Each row of a before or after table is a point. The points were changed in one or more steps. Then noise was added and the rows were shuffled. The steps act on columns, c1 being the first. Write out the steps. A step turns or swaps two columns, mirrors them in a line or flattens them onto one, adds a multiple of one to another, or multiplies or shifts one. Angles are multiples of 10 degrees, from the lower column toward the higher: turns from -170 to 170, lines from 10 to 170 but not 90. Use the fewest steps. Two steps may share a column if one is a turn and the other turns, adds or multiplies; they go together, in the order done. Otherwise the lowest column goes first.

Before:
[[ 16  -5 -59]
 [ -2  -9  -9]
 [-28 -39 -52]
 [ 45  14 -25]
 [-26  -6  14]
 [ 52  -9   4]
 [-37  21 -20]
 [-35  49   6]
 [ 19  18  30]
 [ 44 -13 -30]
 [ 38  19 -52]
 [ 27 -34  -4]
 [-30  15  26]
 [-20  37   9]]
After, 14 rows:
[[ -1 -43   0]
 [-34 -38  -2]
 [ 44  -1  -1]
 [-32 -28   0]
 [ -5   6   1]
 [-12 -47   0]
 [-22  42  -1]
 [-14 -13  -3]
 [ 60   1  -1]
 [ 31  18  -2]
 [ 36  21   2]
 [  5  26   1]
 [  6 -25  -1]
 [-43  -5   0]]
Steps: turn c1 and c2 by -120 degrees; multiply c3 by 0

Before (14 x 8):
[[-14   8  -2 -28 -18  -4  -1  11]
 [ -3 -13   5 -16 -25  33  20  10]
 [  9   5   6   8 -41  44  42 -28]
 [-11 -44   8 -23 -15 -16 -11 -13]
 [-35   7 -24  24 -15  41   2  31]
 [  3   4 -14  10 -27   3  12  27]
 [ -4 -49 -15  -7  18  30  22 -16]
 [  9 -51 -37  26  11  15  18  32]
 [ 23  11   2  -6   4  34  -9 -31]
 [-32 -12   7 -10 -14  39  35  26]
 [  2   8   1  26  17  -8  -7  18]
 [-12   0 -32   1   1  18 -10 -21]
 [  6  -8  24 -24 -18   9  41 -23]
 [ -2   2 -15  -4 -33  27   5  11]]
After (14 x 8):
[[-14   6  -2   0 -16   9  -1  12]
 [  8 -59 -37   2  16   6  18  13]
 [ -2 -40 -15   0  33  12  23 -33]
 [-32 -20   7  -1  14  40  36  20]
 [ 24  21   3   1  24  22 -11 -23]
 [  6   0  23   0  -7  19  40 -26]
 [-12   6 -32   2  12  12  -9 -20]
 [  9  14   7   0  -3  61  42 -24]
 [-34  -6 -24   0  16  40   1  31]
 [-10 -36   8   0 -22  -3 -12 -28]
 [  3   2   1  -1   8 -17 -10  19]
 [  4  -4 -13   0 -19  18  13  27]
 [ -4 -16   6   1   2  42  20   5]
 [ -3  -2 -16   0  -7  43   6  12]]
Steps: turn c2 and c8 by 20 degrees; multiply c4 by 0; turn c5 and c6 by -40 degrees

Before:
[[ -1  -9  10  -7   8  20  -6  13  17  -4  -7   5]
 [  6  10  -6  -7   3   3   0  -9   3  -5   0  -9]
 [-12   8   7   5   0  14  -2  -2  11  13 -10   6]
 [  3 -11   6 -15  -4   0   6   5  -2   3   8  -4]
 [ -7  -9   3  10 -15  15  -9  11   5  12   7   3]
 [ -2 -11  -8  11   3  -5  10  -5   9 -10  -5  -8]
 [  9  -7   5  -5   2   0 -10  -6  12   4  -5  -2]
 [  5  10   9   4  -4   1  -4  -2  -3 -11  -8   3]
 [  8  -4   2   2  -2  -7   4   8  -6   5   7   9]
 [ 10   8  -5  -4 -14  -1  11   3   9   7  -4 -10]
 [ 11  -9   1  -3   3   5  12  -7  -4  11  -1   0]
 [-10  -3 -10 -14   7  17  -8 -10  -8  -3 -13   7]]
After:
[[ 11  -8 -49   5   1  15  12  12  -4   4  -3   0]
 [ 10   2 -55  -9 -10  -3  11   2   9   7  10 -16]
 [  6   1 -56 -12   1   9   0   4   3 -10  -3 -14]
 [  5   9 -41  -5  -9   3  -4  -6  -3 -10   0   5]
 [  9  -8 -45   2  -3   0 -10   7  12  -1  -4  -3]
 [  3 -19 -44  -1   5   0   6  -2  -2   6   7  -6]
 [-10 -13 -60  -7  -8  51  -8   6  -8  -9 -13  11]
 [ -2   1 -58  16  -3 -15  10  -2   9 -11  -5 -13]
 [ -1 -11 -40   2  -2  60  -6 -12  17   5 -11   8]
 [-12   9 -43  -3  -9  42  -2  10  11   9  -5  10]
 [ -7   2 -47  13  -1  45  -9  -1   5  16  17   5]
 [  8  -1 -48   4   5 -21   4  -3  -6   9   5  14]]
Steps: turn c2 and c4 by -50 degrees; shift c3 by -50; turn c5 and c11 by -60 degrees; multiply c6 by 3; mirror c8 and c10 in the line at 70 degrees; multiply c12 by 1.6

Before, 11 rows:
[[-12 -17   3  10  -6 -12  -5 -22  20  -9  -7  12  -8  14 -12 -20 -23  21
   -3  21]
 [ 34  10 -19  20  13  -5   4  -6   2 -17  -7  12  -1  14 -13  -3  -3  12
   18  -9]
 [  0  -9  20  14  -3 -18 -13   3  18   3 -16   7 -10  -9  -6 -24 -10  -3
   -2  11]
 [  0  11   1  10 -17  25  24  -4  11 -18 -16  18 -17  -8   6 -10   3  18
    1  13]
 [ 13 -16  22  20   9   4 -14  -6  14  -5 -10  15 -22  10  18   3  11  26
   27  -7]
 [ 38 -15  -9  10  -6 -16   5  -7  12  24  29 -12  -6  12 -12 -25  11  17
   31  18]
 [-11   6  15  26   1   4   0 -10   4 -14   0  -3 -11  13   8 -15  -9  17
   -2  -6]
 [ -9 -13  23  35   0   2   2 -10  21 -11 -15 -13   1 -49  60  19  13 -45
    6  18]
 [ -6   7  -1  16  11 -12 -10  -1  22 -15 -12  10   3  15  19 -30   3 -27
   17  12]
 [ 29  16 -32  13 -11  21   8   3   0  23 -10   7  -1  16  14   9   9  -5
    6  15]
 [  4   1  23   6  12  -7  16 -18  15  -8 -13 -11  -2  15 -13 -16   2   6
   21  13]]
After, 11 rows:
[[ 12 -15  12  20  -2  10 -15  -6  14  -5 -10  23 -21  10  17   3  21 -19
   27 -11]
 [ 33  11  -3  20 -12   9   4  -5   3 -17  -6   8   0  13 -13  -1 -19 -13
   16 -12]
 [ 38  -5  11   9 -11 -13   4  -8  12  24  28  19  -7  12 -11  29  -9   9
   35  13]
 [ -6  19   3  16 -16   3 -10  -2  22 -15 -12 -28   3  15  20  26  -1  -5
   19   9]
 [ 29  12   9  14  24   2   8   2   0  23 -10  -6   0  15  15 -13 -32  -7
    8  14]
 [-12 -10 -23  10  -7 -11  -5 -23  20 -10  -6  18  -8  13 -12  24   3 -16
    1  20]
 [  5   5   3   6 -13   7  17 -19  16  -7 -13   9  -2  15 -12  15  24   9
   23   9]
 [  0   0 -10  14 -15 -12 -13   4  20   3 -17  -4 -10  -9  -5  25  21  -7
    0  10]
 [  0  14   3  11  31  -3  24  -4  10 -18 -16  15 -17  -7   6   5   1 -20
    2  12]
 [-11  10 -10  26   3   3   0 -10   3 -14   0  17 -10  14   8  12  15   1
   -3  -6]
 [ -9 -19  13  35   2   1   2 -10  21 -10 -15 -42   2 -49  60 -13  24  20
    8  17]]
Steps: mirror c2 and c16 in the line at 170 degrees; swap c3 and c17; mirror c5 and c6 in the line at 60 degrees; turn c12 and c18 by -100 degrees; turn c19 and c20 by -10 degrees

Before, 9 rows:
[[  4  23  17   1   3 -18  -2 -25 -21 -10  -8 -23  13   0  -4  24 -12   9
    8   3   2  11   3   6  -2 -10  -7  -3 -19   6  10   0  -6  -6  15  -3
   -5 -20   1 -10   9   2   2  -6  23   9 -14  37]
 [ 17  -1   0  13  31  -2   2  -5 -25 -14   1 -11  16 -27   7  11 -44   6
   12  18 -19   3   2 -14 -12 -11   2   3 -13  28  29 -26 -23  25   3   8
    7  15  -1   1   9  14   5   1  24 -17 -19   1]
 [  4  -7  -3  13  18  -9  -6 -12 -19  -7  -4  14  18  -7  22   5 -34 -15
   21   5   0  -3  -3 -10 -26 -20  27 -19  -9   7  33  -5 -19  24   5  13
    9  14 -16   9  23  15  14   1  13 -23  -2  14]
 [-24   8 -20 -18 -27  23 -15  11  -6  15  -6  14 -19  14   7 -17   3   9
  -26  -5  19   5   4  22 -11  40  -7  -6  19  -5 -19  17  22  25  -5  11
  -20  -9 -18   0   3 -21 -22  22  -6  -8  28 -18]
 [ 21   2  12  15   5 -13 -18 -17 -16 -17  -6 -14  21  -8  -8   4   3   3
   22  11  12   3   7   5   3  -5 -10  14 -18 -18  15   1  -7   4   8  -2
    9   3  -3  -3   0   3 -17 -15  24   1 -25  16]
 [-17  14 -17  -9 -20  13 -21  14  16   2 -27  -9 -22  24   8 -20   7  26
  -21   4  18   3   3  21 -18  18 -25 -12  19  -8   1  34  14  16   7   9
  -11 -20   8   1 -13   3 -16  20  -9  -9  -1  -2]
 [ 22   1  15   2  15  -4  -4  -5 -19  -4 -11 -30  23 -13  17   7  -8  -5
    9  14  -6   2 -12 -19   0  -6  -7  -5 -24   2  14  -3 -15  -5   1   3
   -4   0 -10  -3  21  17   5 -28   8 -15  -7  15]
 [ 14  11 -10   4   2 -11 -20  -4   6  -7  -4 -30   6 -14   2  -4  -5   8
   12  14  16  -2  -7   6  -1   4  -8   8   0 -10 -12   0  -4  -6 -17  -6
  -10 -23  17   0   9  -3 -11   3  10  20  -7  37]
 [ -7  17 -11  -5 -12  20 -21  14   4  22 -18   5 -19  11  17 -27 -10  32
   -6 -18  17 -20  18  24 -19  23   3 -17  18   4   4   9  16  23  18  16
  -26  -3 -28  25   4  -7  -3  23 -10  -5  28 -29]]
After (9 x 48):
[[ 17  -1   0  12  31  -2   2  -6 -25 -14   1 -22  17 -26   8 -24 -43   6
   12  17  -4   3   2  14 -12 -11   2   3 -13  28  29 -26 -23  25   3   8
   10  15  -1   5   9  -9   6   0  24 -17 -19   0]
 [  5  -7  -3  14  17  -9  -6 -12 -18  -7  -3  28  18  -6  22 -14 -34 -16
   21   3   0  -3  -3  13 -26 -20  27 -19  -9   7  33  -6 -19  23   5  13
   10  14 -17  -5  24   8  14   1  13 -24  -2  14]
 [ 20   2  12  15   5 -14 -18 -17 -16 -17  -5 -28  21  -8  -9   2   3   3
   22  10  -5   3   7  -5   3  -6 -11  12 -17 -19  14   1  -7   4   9  -1
   11   3  -2   0   0  13 -17 -15  24   1 -26  16]
 [ 14  11  -9   4   1 -11 -20  -4   6  -7  -4 -60   6 -15   2  12  -5   8
   12  15   0  -2  -7  -6  -1   3  -7   8  -1 -10 -12   0  -5  -6 -18  -6
   -7 -23  17  -1   9  13 -11   4  10  20  -7  37]
 [ 21   1  15   2  15  -4  -3  -5 -19  -4 -12 -60  23 -13  16 -18  -8  -5
    9  15   0   2 -11  17   0  -5  -7  -6 -24   2  13  -3 -15  -5   2   3
   -1   0 -10   9  21   4   5 -28   7 -15  -6  15]
 [ -6  17 -11  -5 -12  20 -21  15   4  22 -18  10 -19  11  17  23 -10  32
   -6 -13  20 -20  18 -14 -19  23   3 -16  17   4   4   9  16  22  19  16
  -28  -4 -28 -32   4  11  -2  22 -11  -5  29 -29]
 [-17  14 -18  -9 -21  14 -21  14  16   2 -27 -18 -21  24   8  13   7  25
  -21   6  17   4   3 -18 -19  18 -26 -11  19  -8   1  33  15  16   6   9
  -10 -20   8  -8 -13  17 -15  20  -9  -8   0  -2]
 [  4  23  17   1   3 -18  -2 -25 -21 -10  -9 -46  14   0  -4  -9 -13   9
    8   3 -22  10   3  -8  -2 -11  -7  -3 -19   5  10   0  -6  -6  15  -4
   -4 -20   1   7  10   3   2  -7  23  10 -14  37]
 [-24   9 -20 -18 -27  23 -15  11  -6  15  -6  27 -19  14   8  31   4  10
  -27  -1   6   5   4 -20 -10  40  -7  -6  19  -5 -18  18  22  25  -5  11
  -21  -9 -18  -7   3   6 -22  21  -7  -9  28 -17]]
Steps: multiply c12 by 2; turn c21 and c42 by 60 degrees; turn c16 and c21 by -110 degrees; turn c20 and c37 by 10 degrees; turn c24 and c40 by -160 degrees
